Each wall is flat, endless, passes through zero and stands at right angles to its row. A trip goes straight from one point to another. Which walls does it cross, in order?

Walls:
(1): [-36  43 -27]
(2): [-18 -30  43]
(3): [45 16 12]
Trips:
[35 37 24] to [-14  60 -21] -> 1
[-28  -3  -4] to [ 28  30 -21] -> 2, 3
[43  0 -3] to [22 -3 11] -> 2
[17  9 25] to [-10  30 -19] -> 2, 1, 3
[ 10  57 -43] to [ 7 53 15] -> none
[ 29 -44 -33] to [-20  44 -13] -> 3, 1
[ -3 -18 -18] to [ 23 -40 -43] -> none

Walls:
(1): [ -3  -9  -3  -1   3 -23  46 -10  -3  30 -26]
(2): [-37  20  20  35  -9   8   0 -15   8   0 -16]
(3): [-21 -12  11  28 -12  35   3  24  12 -18  -9]
(4): [-24 -10  24   1 -14   1   2  29  18   4  12]
Trips:
[-10   0 -16  24  40  21   1   8   7 -11 -46] to [-32  17  21  -5   2  18  15  22  20 -22  29] -> 1, 4
[ 22  18 -10 -32   8  24  17  22 -32 -12  13] to [ 11  21  13  11 -21 -27 -12 -11  60  15  -5] -> 4, 2, 1
[ 17  -9  -3  -5  -9 -24 -19 -17 -22  -6 -32] to [ -5  24 -18 -24   4  -2  -5   5   9  31  38] -> 1, 4

Walls:
(1): [-18  30   7 -16   9 -10  40  -7   2  30  -5  -3  23  20  44 -25 -21 -55
 -32 -10 -29   7  -1 -36]
(2): [ 14 -29 -21   8   4 -37  -8 -10  38   4 -26  19 -25  20 -25 -13  19 -33
 -34 -35  -8   1 -22  -3]
(3): [ -1 -23  -8   0  14 -22  -2  21  15   7   9  22 -18   0  11 -30  -1 -15
  -7  31  -8  11   2 -18]
(4): [ 40   9   8  38 -34  36 -10 -27   7  -4 -20 -10  41  19  28   5   1  38
 -18  15  -1 -30 -11 -36]
(5): [ -6   0  34   1   4   7  -3 -15   5 -32  45  19 -26  13 -45   1  18  33
 -12  14  16 -23   8 -12]
Trips:
[-11  31  20  20  33 -23  -1   1  23 -17  -3 -21  -8  27 -20 -29  -5  20
 -24  -6  30  38 -25  40] to [-32 -10   4   8 -14  18 -15  -8 -14   6  -2   3   2   5  19  15 -39  25
   9 -30 -27 -29  18 -10] -> 2, 4, 1, 5
[ 14  15 -44 -15  -9  -5 -31   5  -6   5  21 -14   1 -33  -2  19 -23   0
  16 -19   0   6 -10 -22] to [  4  -6  -8  30  -2  23 -26  55 -23 -12   3   3  12 -12   6  52 -45   5
  13  23  -2 -24   6 -30] -> 4
[-26   2   7  -3  12 -16  11 -15  36  -5  -2  16  -9  30  -1  16   3  15
  27  12   6 -60 -41  28] to [ -3   2  15 -14 -28  24   6  18  31  19  -5  -6   2  14 -17   8   4 -37
  20 -18 -47 -14 -21 -50] -> 1, 5, 3
[-31 -10  40  19  -3 -48 -29 -15 -40  39 -23   7 -25   4 -14  -8 -51  -4
 -16 -26  26  16 -18 -34] to [-12  -2  10  -6  -1 -26   9  -1 -13  16  -2 -32  23   9  31  13 -25 -21
  -6  40  14 -32  18   5] -> 2, 4
[  4   2   5   3  11  17  14 -23   2  -8 -16 -31  13 -12  11  -1  31  16
  25  50  -4  30  26  -3] to [ 12  13   8  11  -4 -22 -38 -22   0 -10  22  10   7  46  30  17  -2   2
 -22  -7  -1 -44  37   9] -> 5, 1, 2
[ 27 -12 -12  10  10 -27   5 -25  16 -16   8  -5 -14  -8   2  11  18   5
  -5 -10  -7  12   7  47] to [ 20  18 -21 -15 -11   2  -5   2 -10  17  45  22 -15  30 -43 -23 -25  13
  21  21   5  -4   6 -36] -> 3, 2

Walls:
(1): [ 18  -2  10  -8  -9   8  16  10  23  26  -1 -29 -16  18  17  -1   2 -10
  27 -11  15  -1  -1 -22  15  -7  -8  16  -9 -26  -6  24  -6 -24  -4   5
  22 -13  13  15 -19   7 -11  28 -16   6 -13  47]
(2): [ -7  -9 -30   6  12 -17 -20  -9   4  12  17  -5 -17  -6  -6  24 -17  -9
 -15  10 -17  -3  16 -14   6 -19 -24  16  15 -26 -12 -15  10  -1   9   1
 -14  34  -3 -19  -2  26  32   4  11  -5  -6 -13]
(3): [-23   6 -15  36 -35  -7   9  21   6 -11  10  31  27  -5  -3 -20 -24 -20
   5  23  14  -3  -6  20   3   1 -18  10  28   0 -12   7 -21  -1  11  22
 -30  -1  36  -4  10 -13  12   3  -4 -14   9 -11]
(4): [-24  13  -4  10 -21  -8  26   7 -24 -23  15   3   9 -23   3 -18   5  -8
   2   6  -8   7  26  12  11  -5  -1 -16  21 -17 -29  -6   7  -6 -10   7
  -1 -18   5  20 -10 -20  22   6 -17  -9   1   4]
(5): [ -7  14  16 -15  -6  13 -20   7  -3 -29   4  12  -9  -9  -3  -6  -8  -4
  -6  14   2 -22  -9   9 -14  18  17   7 -31   9  13   6  22   3  20   2
   4  10  -3 -20 -31  -7  -5  34 -15  -2   8   4]
Trips:
[ -4  13   9   5   9  18 -10   2  25 -10   9 -13 -21  -7 -17  22  -7  -7
  38 -27 -24 -10 -40 -11  -2 -40  19   5  20  11  14   2  -2 -25  -9  -6
 -15   3 -11  32  -9  13   6  35   6  17   6  24] to [-20  -6   3 -11  29 -18  14  -2  -1   6   6  -2   2  -7 -14   8 -29  -6
  -7   0  -6   3 -20  14   6  -8  -7  -6  35  18 -10  19  -3   2   4  -2
   4  -3 -28   3  -9 -11 -12  26   4  -9  11  16] -> 4, 3, 1
[ 11 -18  25  12 -13 -19 -28 -20  -6  -9   1 -13  -4   4  -1 -10  -6  -4
   7   2  -2  18  -7  11  23  21   7   7  17  28 -35   2  -9   9  19   4
 -38 -23  21  -9   0   3 -14 -41  -2  11  -6   8] to [-10 -12  -4 -14  30 -22  -8 -15   2 -14 -21  -9  10 -14  23  15 -18   8
 -24   3 -25  23  24  24   7  17   2  -3   6 -10   3 -20  33 -11   2  -2
 -25 -19  44   5  -4 -22  -5   1  17  12  -9   7] -> 4, 2, 3
[  3  19  19  -9  10  -3 -14  22  15   4  -1  26  25 -27  10   6   1  -3
 -28  -8   1  30  17   5  -7   0   4 -17  10 -20  -6 -17  -1  17  19 -10
  -9  29 -23  -4  23 -26   4 -11   4 -22 -11  10] to [ 14  -6  11  21 -22  29  -8  -5  12  16 -22  16  -6   4  -5   5   8   5
 -12  23  -6 -12  -9 -12  -7  16 -15   1 -20   0  12  -7  23  -1 -11  -9
 -30  -4  25   6  16  24   2 -16   4  -5  40   8] -> 4, 5, 2
[-20  38   8 -24 -12   7  34  -2 -18  -4  23  -2  20 -13   0  -5  20 -17
   2   7   8   1  13 -18   8   2  -7  17  15 -13 -16  26   1   1  -2   0
   5  -1  23 -23  15  20 -21 -32 -19  -7  19   5] to [-19   6  -8 -16  18 -32  -8  -2  -1  15 -20 -35   9   5 -12 -12 -22  10
 -16  14 -21   4  14  -1  13  14  -5  12  -2  -5  20 -17   8 -11 -10  20
  -7   7  31   0   0  11  -4 -17 -11 -25  11   6] -> 2, 1, 4
[-28  21   4   4 -18  14  10 -19 -19   3  -6   9  17 -19 -27  -6  -6 -19
  17   6  17 -16   2 -17 -11  -3  39  -5  10 -14  -2 -25  -7 -12  11   8
 -23  15  16   8   5 -12   4   4   3 -21 -18  19] to [  2   6   8  17  11  18  22   2 -45   3 -20  -3 -19   9 -10  -5 -10 -17
 -28   8 -23  24  11  -5   2  -2  -4   1  22  -6 -25  -1   6 -13  -1   1
 -20   1  39  14  -6   7  21 -19  41   0   5 -10] -> 2, 5
[  8 -28  18   5 -12 -31   5  12   9  -6 -13  -5   0  -9  -2 -22  -6  -3
   6   2  -7 -11 -31  20  13  32 -21  -2  11 -44 -16  19  26 -10   3  12
   6  26 -17  15  -3  10  20   3   1   4   4   9] to [-27  -3   3 -19  -1   3  21 -24 -10 -22  18  -2  -4  12  -7 -17  -4  -9
  25   1 -19   5  -2  -4   6   6   1   6  16   6 -18  -5  -9  -9 -14  22
  26   1  -5  -4   5  -9 -26  -3  24  -1   9  13] -> 5, 2
[ 20 -23 -13  -3 -12  -9  12   8  11  47   1  12  24  -4 -10   4  -2   1
   6  -6  -2  -5  -3   1   1  -6 -23  20  12  17  26  -1  13  -1   9  16
  23 -27   3   2  11  -4  -4  17   3 -10 -13  -9] to [  7  -6 -14   6 -32  -5  -7   2  -1   5 -14   4 -25  -3   6  29  21 -15
   5  -4  -4 -60 -16  -5  -6  22   4  -4  37 -12 -18   6  -3   5  23  11
 -11 -16   1  28  23   8  28  29 -15  -4  22  12] -> 2, 4, 5

Walls:
(1): [-22 -18  17  -2  11   4  23  38 -13  -2 -40  25  15 -29  23 -10  -6  14
   3   2 -37   6 -13 -41 -12  -5 -10 -15   1 -27 -50  14 -21   1  12  -5
   2   1 -18 -19   3   8  15 -21  33  30  23  27]
(2): [  3  -4  -3 -24 -38  -6  10   6 -10 -14   7  29  -3  14  -7 -12   7  -7
   8  20  -7  37 -18 -14 -27  21  21  10   7   3  -6  -8  32  -5 -30  18
  13  -6   1 -34 -27 -12 -21 -17 -12 -11  13  -2]
(3): [-21  20 -18  16  -8   1   4  -5 -28   3  26  20  -4   7  14 -10   8   9
   8  28 -16  25  -2  -7 -28 -14  28 -25  29  10  18  14  18  13   1  18
   5   5 -16  11 -15  -1 -12  -7  26  11  16   3]
(4): [ -8  15  -2  -5  -2  -1 -32  31  -9 -17   7   4   5 -29  -1  19 -10 -13
  -6   6 -20   0 -17  12   3  20  -7 -40   0   6   0   0   6 -10  16 -20
   2  21  -9  10 -23  -4  15 -17  17  11  -7 -16]
(5): [  0  -1  -6  16   0   9  18  -4   1 -23  -4 -16  18   0  -4  -5  -2   8
  13   4  39   3 -38  -1  13  10  14  17 -17  11   5  -9  17   4   9   9
 -28   4  12 -10  -6 -16   7  -1 -17  30  -6  -4]
(6): [ 16   5  15   2 -14 -18   5  39 -12 -12  14   1  24 -20  31  23  22  -5
  -6 -22 -21 -20  -6 -17  14  -7  -5 -29  17  16   4  21  -1   3   9  -1
  11  10 -20 -11  16  -4   2   8  16 -30  -6  28]
Trips:
[ 28  -2   9  10 -10  12  25  -3  11  43   1  21  22  -5 -14  24  38   0
  -9  17   6   5  18  13  18 -14 -12  12   3   7 -27 -20 -17 -13  15  16
  23 -10  14 -21  -2  27 -14  -9   2 -19 -10 -29] to [ 11  -2   8  13  -3  -1   5  27 -13  13 -49 -25  15   1  11 -14 -10 -19
   1   1  10  15   3  -4 -10  23  -6  -8  30  -1  -3 -14  -2  -8  11   5
  22  14  12   4  -7 -19 -14  -5  10 -24  10   4] -> 1, 4
[ -7  -6   4 -10 -13  18 -30 -25 -31  14 -14   3 -11  21  -5  -8  -7   2
 -30  -2  13 -12  -2  -4  -2  16 -15  12   2   6  -3  15 -26  25  22   9
 -11   5 -10  -1 -20  36 -26 -12 -25 -15  47   9] to [-16   5  -8  30  24  -2  21   2  26   4  -8 -18 -13  10  10   4   6   6
 -13 -26 -11  17  17  10 -35 -37  22  -4  -9   6  -1   2 -19  -7  -3 -17
  23  -4 -13  20   7 -12   1   1   8   4  -3   5] -> 2, 1
[ -4   9   4   9 -25 -17  15 -13 -18   6 -23 -17   2 -11  -9   1   0  -1
  11   6   4 -29 -25  24 -38 -33   6  -8 -11   4 -15 -10  22  22 -20  24
 -33  29  -7  27  -2  15  21   4  22  -8  40  -3] to [  2  -3 -15  -4  24  -7  -4  -8  18   4 -33   6 -26  23  -6 -29 -33  18
   2   0  -2  -7  -4  11  30   2   1  35  12  -7 -11   2 -20   3 -16  -1
   0  13 -13  17   2  -2   2 -10   3  16  15 -15] -> 3
[ 17   5  -7   4  17 -15 -10 -15   7  -8 -17  40   3 -16   7  10  -6  12
   4 -10   9  17  -8 -39  26 -11  19  -2 -25   7  -7  14 -19 -42 -48 -19
  -9 -25  14 -17  25  22   3 -11  -1  14 -17  -4] to [  3  -5  -3  -6 -19  -8  16   0  18 -11 -25 -18 -23   0   8 -31 -31  -8
  22   4   1  24  11  -5 -60  -5 -34 -13 -25  16  -9  16  18 -28 -31   7
  -7  -3  -6  38  29  12  -7 -22 -10  -1  20  -6] -> 5, 3
[  8  28  23  13   4  11  22  12 -20 -33  45  14  -4 -19  33 -14   6  22
   1  12  -4  18  -3   3 -37   7   9  19  29  13   9   5  15   0  -4  11
  -9   4  -8   2 -16   0  11 -13  -7  11   5  -7] to [  9   4  35  19  15 -34 -11  -9 -13   5  24  -9  -7  17  14   4 -12 -21
   0   8  17  41 -15  -3 -12  14 -10 -32  -1 -14 -11  -8  -1 -27   5   1
  25   0  32 -23 -22   8   2  -9  11  28  -2   4] -> 6
[-13  16  -4  20  12 -46   5  12   6   2  27  23  13  -5 -15  -5   4 -30
  23 -36 -12 -46  16  13  15 -39   3   3  19  10  -4  17 -15 -19  32   9
   8 -21   9   3  -4  12   1   6  17   8 -11 -12] to [ -6  11  11 -29  24  11 -17 -14 -17  -1  24  -6   0  10  29 -40  25 -14
  12   0  -9 -11   7   4  -1  -6  -9  22   5  -7   4  12  -7  12   9  -7
 -11 -25  13  -1  -1 -30  -1  19  -3  16  31 -13] -> 4, 6
